Each row of a before or after table is a point. The points were changed in one or more steps. Then noise was added and the rows were shuffled. The steps act on columns, c1 being the first. Name the steps. A step turns or swaps two columns, mirrors them in a line or flattens them onto one, adds a multiple of one to another, or multiplies or shifts one. Angles are multiples of 10 degrees, from the lower column toward the higher: turns from -170 to 170, lines from 10 to 170 but not 90. Use the fewest steps. Two steps may share a column if one is a turn and the other turns, adds or multiplies; they go together, in the order done. Otherwise the lowest column goes first.
In the rows, 128 means zero.

Before:
[[127 131 145]
 [109 189 120]
 [175 137 119]
 [115 153 142]
 [111 145 120]
 [164 158 140]
 [132 131 134]
 [132 130 144]
 [117 146  88]
 [113 139 113]
 [110 131 125]
 [112 129 142]
 [113 155 133]
 [125 126 119]]
After, 14 rows:
[[127 130 180]
 [116 140 170]
 [132 129 176]
 [125 129 101]
 [175 128 162]
 [115 142 119]
 [124 147  84]
 [131 149   8]
 [133 160 144]
 [152 186 105]
 [125 151 104]
 [134 153 170]
 [134 128 145]
 [170 105 100]]
Steps: turn c1 and c2 by -40 degrees; multiply c3 by 3

Before (8 x 6):
[[158  74 145  98 144 114]
 [147 142 109 143 118 139]
 [138  61 109  89 148 128]
 [ 98  80 136  57 142 103]
 [147 103 116 119 142 163]
 [122 123 107 163 127  99]
 [109  78 116  85  95  71]
 [142 153  85 122 140 115]]
After (8 x 6):
[[100 127  84 131 139 142]
 [141 157 117  99 141 106]
 [182 136 117 132  97 200]
 [161 181 145 114 145 157]
 [106 137 108 133 118 109]
 [180 171 108  99 149 155]
 [185 126 137  89 142 192]
 [137 126 107 174 127 129]]
Steps: turn c1 and c2 by 120 degrees; mirror c4 and c6 in the line at 160 degrees

Before, 10 rows:
[[129 127  91 100  96 111 161 104 155]
 [147 178 124 117 134 136 127  81 136]
 [144 102 152 155 205 100 102 101 119]
 [128 168 114  97 132 153 168 115 182]
 [115  75 152 136 149 131  95 114 110]
 [147  98 133 179 143 112  90 140 117]
 [202 118 150 174 178 156 115  54 152]
 [123 100 165 161 162 125 153 106  98]
 [107 108  81 162 163 130  93 122 108]
 [166 145  93 102 148 146 134 120 124]]
After (10 x 9):
[[144  79 129 140 182 134  87 147 123]
 [205  98 156 108 190  72 115  76 147]
 [126 148 115 107 103 125 167 102 167]
 [121  82 166 117 173 106 152 122 108]
 [150 161 123 120 121  86 128 108 132]
 [168 124  93  99 115 128 128 109 124]
 [108  89  81 113 177 121  95 125 112]
 [146  82 152  74 190  92 104 143 118]
 [127 106  94 142  88  99 159 140 146]
 [115  57 150 114 147 116  93 122 116]]
Steps: shift c2 by -20; turn c4 and c5 by 60 degrees; turn c6 and c8 by -70 degrees; multiply c9 by 0.7

Before (9 x 12):
[[151 130  80 156 122 160 158 177  97 149 107 159]
 [ 80 160 120 113 167 125 108  73 107 107 134 105]
 [104  92  93 144 140  99 166 151 138 151 109 146]
 [138  82 135 120 149  65 191 150 138 123  88 114]
 [126 155 107 164 155 136 171 111 143 154 128 142]
 [103 130 111 126 116  89 146  96  33  70 114 153]
 [113 107 157 160 132 133 108 149 151 189 138 136]
 [126  93 110 126  88  89 100 106 152  87 131 144]
 [122 165  68 204 136 130  84 103 139  74 128 136]]
After, 9 rows:
[[106  89  91 144 136 101 167 154 140 126  79 144]
 [137  80 132 121 148  66 193 153 137 128  60 112]
 [ 97 131 113 126 117  92 145  95  33 130  81 151]
 [124  92 108 130  89  90 102 106 151 129 103 139]
 [ 81 161 118 113 170 126 110  73 106 128 104 103]
 [112 104 158 161 130 130 112 151 151 128 110 139]
 [151 128  84 154 122 160 156 180 100 128  77 158]
 [122 167  67 205 138 131  84 103 136 129  95 135]
 [124 158 102 163 157 143 174 113 146 127  95 139]]
Steps: multiply c10 by 0; shift c11 by -30

Before:
[[119 112 147 174 123 114 131 150 147  99 138 122 109 107 168 120 112 151]
 [111 109 139 155  92 114 167 101 167 132 127 143 162 145 144 103 115  84]
 [107 128  96 144  93 126 137  87 151 126 125 163 148 175 160 101 131  98]
 [158 101 110 109 152 104 148 141 117 156 140 130 127 111 151 148 153 159]
 [152  96 111 109 133  85 119 137 119 150 111 139 121 124 122 160 131 154]
 [158  80 111 105 140 111 105 127  95 165 123 125 139  97 134 135 145 139]
 [144 122 115 147 160 163 142 174 142  77 117 127  83 140 113 117  81 174]
 [166  99  85 129 127 103 130 127 118 125 108 102 140 102  93 139 158 142]]
After, 8 rows:
[[118  88 149 174 121 114 132 174 149  99 118 122  94  95 160 120 148 114]
 [144 113 115 144 159 164 143 222 143  78  97 127  45 143 118 118 172 105]
 [156   8 111 106 139 111 105 130  94 165 103 123 139  96 124 133 130 115]
 [158  64 111 108 152 103 147 157 116 156 122 130 114 103 140 147 140  96]
 [166  58  86 128 128 103 130 130 118 125  88 102 141 114  87 138 126 107]
 [155  47 113 109 135  85 118 147 118 149  90 141 114 129 122 162 145 107]
 [110  81 136 154  93 114 169  78 166 131 109 145 184 139 149 102 105 167]
 [107 129  98 142  94 126 138  38 151 125 104 167 183 162 174 103 108 151]]
Steps: multiply c2 by 2.5; multiply c8 by 2.5; turn c8 and c13 by -20 degrees; shift c11 by -20; turn c14 and c15 by 20 degrees; multiply c17 by 0.4; turn c17 and c18 by -140 degrees

Before (13 x 32):
[[112 123 146 172  97 174 130 105 108 127  70 116 193 116 165  99 173 148
  126 101  74 109 163 120 141 141 105 132 153  93 115 167]
 [122 169 130 124 106 153 186 138 138 112  74 170 171 176  91 153 149 184
  126 164 131 163 109  88  50 144 102 167  92 173  80 102]
 [125  97  96 136 132  97 126 100 142  92 158 162 178  95 173 148 160 138
  117 114 106 100 149 107 141  86 129 126 162 158 140 101]
 [165 137 159 152 174 136 129  95 146 137 101 106 117 136 144 169  93 188
  182 137  75 146 113  96  88 130  69 137 103 105 145 142]
 [ 85 115 125 185 156 177 157 161 145  89 103 109 170 162 107 100 101 170
  136 171 147 153 147  92 134  80  92 161 107 168 138 121]
 [ 76 131 151 137 107 111 154 145  99 153  95 143 176 124  82  98  96 185
  103 120  81 108  92 147 124 109 144 145 107 154 142 152]
 [118 167 108 177 147 179 109 156  89  71  97 112 114 127 139 104 143 114
  111 116 123 122 137 160  92 141  86 151 108 141  90 111]
 [ 90 122 112 115  95 187 111  93 139 117 121 101 110 132 101 138 143 152
  111 149 107 142 156 172  81 110  84 135 178 139 102 172]
 [117 109 131 116 163 145 175  93 127 160  86 105 108 109 157 142 118 127
  131 137 118  89 124 133  56 152  68 106 161 122 154 162]
 [128 144 116  97 166 146 178 158 132 129 154 143 180 160 111 138 151 144
  132 148 113 110 137 100 127 116 125 136 105 156 160 145]
 [134 151 137 164 121 111 177 121 141  76 137  90 147 115 118 180 107 122
  134  91 124 122 132 135  66 146 137  92 166  99  86  86]
 [154 137 138 117 160 135 137 132  94  91 159 103 101 162 121 174 179 195
  150 125 127 126 145 164 125  82 109  84 128 159  78  83]
 [109  89  90 148 175  99 113 174  95 107 100 176 122 170 122 149  95 148
  138 110 116  78 128 115 118 154 124  87  96 126 112 163]]
After (13 x 32):
[[ 76 131 152 136 105 111 144 144  99 108  94 142 177 125  82 134  97 185
  104 119  81 108  84 148 126 109 144 154 106 107 142 150]
 [126  96  96 137 133 102 126 100 141 174 156 163 180  96 174 148 160 139
  116 114 106  99 138 107 142  86 129 126 163 107 141 100]
 [120 166 110 176 146 163 152 158  88 188  96 112 115 128 139  93 145 114
  111 118 126 124 131 159  90 141  89 109 108 132  90 110]
 [122 170 130 125 107 188 169 137 138 158  75 169 172 177  92 160 149 185
  126 166 132 164  95  88  50 143 101 187  92  98  80 103]
 [129 145 117  96 166 136 137 158 133 137 156 143 181 161 109 110 152 143
  131 149 112 108 126 100 128 117 123 177 105  99 161 143]
 [109  90  90 149 175 133  87 175  95 146  98 175 121 170 121 177  96 148
  139 109 116  76 129 115 115 156 122 114  96 138 111 165]
 [ 90 124 110 115  96 183 135  94 139 144 119 101 113 132 102 101 144 152
  110 149 108 143 149 172  81 111  83 112 178 113 103 172]
 [111 122 145 172  96 172 134 106 106 122  71 117 194 116 165 108 172 149
  127 100  73 110 174 121 142 140 104 129 153 148 115 168]
 [ 85 115 123 185 158 161 162 161 147 181 102 110 171 164 108  90 101 171
  135 171 146 152 132  91 134  81  92 156 107 100 138 120]
 [166 137 160 150 174 172 137  95 148 111 102 108 118 137 144 168  93 188
  183 139  76 146 121  97  88 129  68 131 105 151 147 141]
 [134 150 137 164 121 146  92 121 142 167 137  91 147 116 118 174 107 121
  133  91 124 122 142 134  65 147 137 177 164 172  86  84]
 [155 137 138 119 160 151  85 131  93 176 160 103 101 162 121 141 180 193
  150 125 126 126 134 163 125  82 107 135 127 107  78  82]
 [118 109 131 118 164 168 105  93 128  96  86 104 107 109 157 151 117 129
  131 137 117  88 125 132  57 152  68 175 160 125 154 161]]
Steps: add -0.7 times c11 to c16; turn c6 and c16 by -40 degrees; swap c7 and c28; turn c23 and c30 by 20 degrees; turn c10 and c30 by -160 degrees
